Every row gives one point. Two turns around zero, p and q, are shown by what they do to some points. Write where each new point lands after one turn and then the other. Backwards means that the second turn is done in reverse. Each puzzle has new turns, and all numbers are rounded.
In the rows, zero is written as 128.

Turn p:
[ 78 142  89] -> [ 93 173  97]
[130  94 150] -> [113  93 141]
[160 143 157] -> [162 119 158]
[144 133 115] -> [145 128 116]
Turn q:
[128  68 126] -> [153  74 137]
[120 114 149] -> [130 119 153]
[122 107 132] -> [132 108 137]
[149 164 125] -> [131 167 113]
[120 187 108] -> [ 92 172 100]
Where do these land?
q, then p backwards: [130 145 137] -> [116 143 128]
p, then q: [102 144 187] -> [117 149 190]
p, then q: [144 105 127] -> [141 103 125]
p, then q backwards: [167 116  88] -> [161 107  86]
q, then p: [ 97 130 102] -> [ 92 133 110]

Turn p:
[161 141 110 115] -> [168 134 119 132]
[150 141 148 122] -> [147 139 152 132]
[ 32 142 128 125] -> [ 45 164 100 108]
[157  97 118 158] -> [141  81 130 149]
[112 111 133 111] -> [116 123 128 102]
[156 137 131 137] -> [150 127 139 146]
Turn q:
[130 146 181 113] -> [121 170 167 136]
[121 101 121 160] -> [124  93 126 152]
[121  95 106 124] -> [129  90 128 113]
[ 87 100 133 164] -> [ 89  90 134 156]
[145 167 101  98] -> [145 160  97  95]
[164 160 126 109] -> [160 165 117 116]
Where do these land?
p, then q backwards: [139 144 113 118] -> [149 143 121 130]
q, then p: [104  83 150 147] -> [ 88  97 157 121]
q, then p: [125 148  78 155] -> [138 107  73 135]
p, then q: [166 117 174 100] -> [153 160 181 130]
q, then p backwards: [106 161 116 159] -> [ 97 147  99 151]
p, then q: [128 114 137  89] -> [138 145 146  95]

Turn p:
[137 133  88 124 145 157 136  98] -> [139 116  83 112 131 164 134 128]
[ 83 132 104 175 111 133 134  92] -> [103 150  94 166 110 159 116  92]
[149 146 158 137 139 119 106 141] -> [156 139 162 124 133 122 107 133]
[147 116 153 121 133 154 116 166] -> [142 118 162 127 117 127 136 171]
[127 159  79 167 129 142 177 144] -> [144 181  71 147 127 137 155 141]
[143 160 125  97 116 141 126 142] -> [133 145 134  83 119 125 139 141]
[152 128 167 128 122 126 155 131] -> [151 129 159 133 134 118 161 118]
[109 111 162  79 154 113 110 138] -> [ 97 100 169 109 164 118 118 141]
[ 70  70  99 153  72  85 113  78] -> [ 62  96  92 176  90 106 101  63]
[164 126 146 100 160 110 107 151] -> [155 108 154 103 156 103 112 154]
Turn q:
[101 149 122 110 135 193 127  94] -> [154 140 108  83 125 183 149 114]
[140 104 177 150 184 133 152 146] -> [135 109 152 154 187 142 144 174]
[171 124 124 117  83 138 111 148] -> [147 114 131 134  73 115 102 146]
[144 135 118 136 136 118 105 145] -> [131 146 127 142 128 119 100 137]
[ 74 164 128 121 105 120  97 166] -> [ 90 185 156  94 105 125 121 129]
[129 131  89 148 157  85 104  98] -> [118 146 101 155 160 114  97  83]
[151 145 159  80 149 158 163 117] -> [189 110 138  97 143 124 163 144]
[129 150  90 133  97 128 148 109] -> [130 139  96 134  94 119 150 100]
[108  90  90 145 135  96 121 129] -> [ 78 119  98 139 144 114 107 116]
[132  89 182 138  99 110 154 128] -> [108  74 173 147 121 124 150 137]
Where do these land?
p, then q: [150 173 150 144 110 124 101 144] -> [168 140 169 129 102 116 116 118]
p, then q backwards: [113 101 137  99 124 111 165  77] -> [ 96 103 129 130 129 103 160  75]
p, then q backwards: [ 99 103  90  92 167  91 141 136] -> [110  76  98 123 174 100 145 142]
q, then p backwards: [133 146 116 130 165 145 115 124] -> [134 158 115 144 158 127 134 125]
p, then q: [157 106 119 181 112  75 145 167] -> [114 147 134 207 125  88 114 105]
q, then p: [173 136 160 137 105 159 140 129] -> [164 122 145 148  90 110 158 139]
q, then p: [134 150  93 147 150 141  79 111] -> [152 140 109  97 107 166  89 129]
q, then p: [138 190  89 135 106 135 151 115] -> [155 165  89 105 110 119 151  87]
q, then p: [105  99 146 149 167 140 137 102] -> [126 108 120 148 156 173 138 156]
p, then q: [ 90 107 152  94  98 126 125 148] -> [ 82 124 165 105 136 128 156 121]
p, then q: [115  96 156  99 103 161 109 154] -> [ 89 104 168 109 110 130 148 155]

Turn p:
[ 96 147 129 139 130 144 101 122  95] -> [102 138 122 156 116 135 144 117  90]
[128  86 112 140 158  94 176 104  79] -> [134  59 131 168 165  88 129 124 135]
[ 96 140 162 112 147 115 101 166 155] -> [ 71 161 147 102 124 125 108 139 128]
[158 147 114  97  84 102 147 146 160] -> [162 133 123  58 119 111 138 127 143]
[141 164 161 127  98 157 122 101 158] -> [145 177 138 122 113 157 164 115 151]
[150 156 141 138 120  89  99 111 152] -> [142 175 134 119 121  97 117  96 140]
[ 93  92 132 143 131 155  89 107 110] -> [ 96 116 117 169 118 167 112  99 116]
[159  97 139 107 154 163 120 122  87] -> [146 105 162 151 163 167 115 129 101]
[108  86  94 154 102 146 177 156  97] -> [132  48 109 138  94 132 139 158 125]
[157 144  90 104 151 107 169 104 156] -> [166 132  97 109 179 100 135 145 153]
[122 148 134 146 133 138 109 170 161] -> [113 163 128 115  96 130 107 161 128]
Turn q:
[110 112 122 129 112  95 140 149 147] -> [117 125 126 125  87 112 145 137 150]
[174 167  61  83 123 114  73 116  93] -> [136 151  37 111 172  82 112 126  92]
[122  88 156 145 130 123 156 128  82] -> [135 115 169 145  99 133 146 122  81]
[ 96 107 161 123 152 142 142 159 105] -> [103 100 167 119 119 149 140 154 102]
[192 174  76  99 157 130 138  87 171] -> [172 142  69 139 202 116 155 114 171]
[100 155 135 170 132 139 150 120 128] -> [109 163 151 137 125 167 136 115 137]
[117 100 131 135 101 153 142 116 131] -> [149 112 134 128  99 155 115 113 128]
[113 137 140 109 110 146 136 142 138] -> [134 125 134  96 121 145 122 143 138]
[ 73  95 152 137 139 113 130 123 121] -> [ 87 101 161 124  97 134 138 106 121]
[120 105 134 167 132 140 133 166 142] -> [114 122 146 162 102 147 118 159 139]
[117 102 148 137 130 133  90 127 138] -> [109 102 143 136 123 118  92 121 132]
[203 193 120 103 119 109 107 103 139] -> [173 176  99 114 190  77 118 126 144]
Where do these land?
p, then q backwards: [144 151 141 105 125 152 152 101 129] -> [140 153 130 121 148 134 173 119 133]
p, then q: [ 95 132 156 159 151 100 133 125 140] -> [ 89 148 142 124 102 122 133 115 164]
q, then p: [153 150 163 135  98 136 115 125 129] -> [135 171 157 117 135 123 116 114 113]
p, then q: [142 147 149 102 100 125 111 104 158] -> [154 136 125  97 168 137 138 110 149]
q, then p: [115 118 160 137 135 143 117 146 123] -> [100 128 155 131 114 145 121 122 122]
q, then p backwards: [108  66 141 135 100 143 122 121  80] -> [132 104 118 146  92 134  88 163  76]
p, then q backwards: [125 149  44 141 131 157 101 115 129] -> [161 128  52 121 105 151 120 131  90]
p, then q: [129 154  62 103 110 114 118 188 148] -> [130 119  62  85 123  94 137 158  86]
q, then p: [148 103 163 118 187  65 109 117 110] -> [ 89  93 158 155 143  61 122 109 161]
q, then p: [121 149 121 104 104 147 127 116  96] -> [143 127 126 120 158 142 143 121  89]
p, then q: [134 144 127 185 152 106 147 103 147] -> [116 170 125 161 114 102 133 132 173]
p, then q: [121  74 109 111 145 149 185 175 149] -> [112  55 115 135 104 130 111 186 141]

Turn p:
[145 150 126 115 144 152  99 124 151 137 126] -> [156 142 123  97 119 123 108 111 137 135 109]
[155 128 160 105 101 135 131 164 150 146 139] -> [157 120 166 113 109 105 162 128 130 153 124]
[ 93 152 136 182 148 140 160 165 171 160 157] -> [163 137 113 179 100 142 142 145 202 147 129]
[158 134 143 136  97 105 127  83 139 116 106] -> [130 122 144 144 121 122 131  81  91  94 120]
[ 89 140 128 170  95 179 148 119 101 177 112] -> [140 140 143 189 113 170  89 141 114 180 138]
[ 96 123 131 100 111  90 133 153 151 146 101] -> [ 85 127 150 128 109 137 165 128 142 142  92]
[ 96 150  96  91 150 132 134 117 147  80 165] -> [110 168  71  89 103 131 145 138 136 110 150]
[119 154 139 182 139  95 140 126  84  79 101] -> [112 133 131 177 139 123 104 166 118  56 124]
[171 124 105  95 145  92 105 107  82 141 142] -> [100 136 124 104 184  75 113 106 109 131 130]
[117 100  91 143 155 152 164 147 122  89 119] -> [134 104  75 130 143 157 138 177 121 118 131]
[174  99 166  97 158 111 101  85  99 129 130] -> [130 127 162  86 193 117 120  89 114 103 145]
[123  83 116 119  92 152  96 147 138 138 137] -> [119  80 137 101 103 134 120 127 123 168 143]
Turn q:
[138 112 109 133 142  58 119 152 113 135 143] -> [144 112 112 154 126  83 129 145 121 146 181]
[134  70 166 141 143 154 153 119 115 137 123] -> [ 95  86 151 135 135 172 150 149 120 148 123]
[130 142 155  90 140 134 152 109 120 146  98] -> [115 124 145 109 161 117 161 105 110 133 102]
[128  94 109 146 135  99 128 183 177 141 113] -> [116 127 111 155 113  96 140 173 186 152 137]
[153 138 110 130  95 193  59  83 130 138 119] -> [148  95  97  88  85 163 102  83 139  94  82]
[139 148 130 139 146  98 149 153 134  88 116] -> [140 145 163 157 137  92 117 154 126 121 128]
[132 162 179 124 103 131 155 120 121 146 127] -> [133 153 172 109 124 138 158  97 114 149 122]
[142 187 130  86 101 157 178 126  90 121 141] -> [166 179 148 103 148 144 169 115  80  96 112]
[ 94 119 112 164 155  94 156 148 108 132 119] -> [116 143 115 186 146 118 121 146 113 163 142]
[ 94  96 122 129 120 178  48 126 139 106 138] -> [ 93 110  88  85  89 154  66 143 139 114 111]
[124 109 112 120  90 143  98  81 152 122 130] -> [104 112 110 113 102 146 118  91 151  86 132]
[127 159 102 134 165  97 141 136 138 126 169] -> [165 151 123 141 169 114 106 135 140 133 164]
Where do these land?
q, then p: [ 85 123 143  92 128 171 137  99  85 139 173] -> [129 181 106  87 152 147  98 163 107 160 154]
q, then p: [152 122 115 158  95  89 149 119 103 174 152] -> [161 120 106 174 140 108 137 100 112 149 175]
p, then q: [136 125 143 150  91 153 100 102 175  90 125] -> [121 105 139 112  81 155 138 116 110  71 141]
p, then q: [146 125 114 115 120 103  89 109 113 122 137] -> [101 120 116 119 138 105 108 109 107 122 156]
p, then q: [107 119 188 116 153 145 154 158 160  77 100] -> [129 152 180 107 126 143 159 186 130  92  89]
p, then q backwards: [129 107 142 143 183 132 140 105 106 149 131] -> [120 138 110 129 172 136 157 102 151 135 159]
q, then p: [ 90 130 115 123 149 150  78 175 122  97 143] -> [ 95 124 133  90 101  89  99 156 136 153  92]
q, then p backwards: [143 158 109 142 139  94 144 114 152 166 124] -> [156 133 136 146 145 118 146 118 147 172 162]
q, then p: [134 132 100 131 147 124 176  99 103 132 143] -> [163 131  98 141 165 131 108 144 136 106 148]
p, then q: [115 117 105 133  92 124  93 129 146 124  98] -> [ 84 119 104 124  92 135 137 113 113 123 120]
p, then q: [126 124 142 126 108  70 146 185 102 139 119] -> [ 88 153 158 163 129 110 140 152 131 182 140]
p, then q: [174  99 123  57 125 165 153 146 175 135 127] -> [142 106 122 121 174 128 222 123 106 110 120]
q, then p: [125 184 126 180 134 145 104 124 122 120  90] -> [133 115 161 142 126 125  76  91 104 112  84]
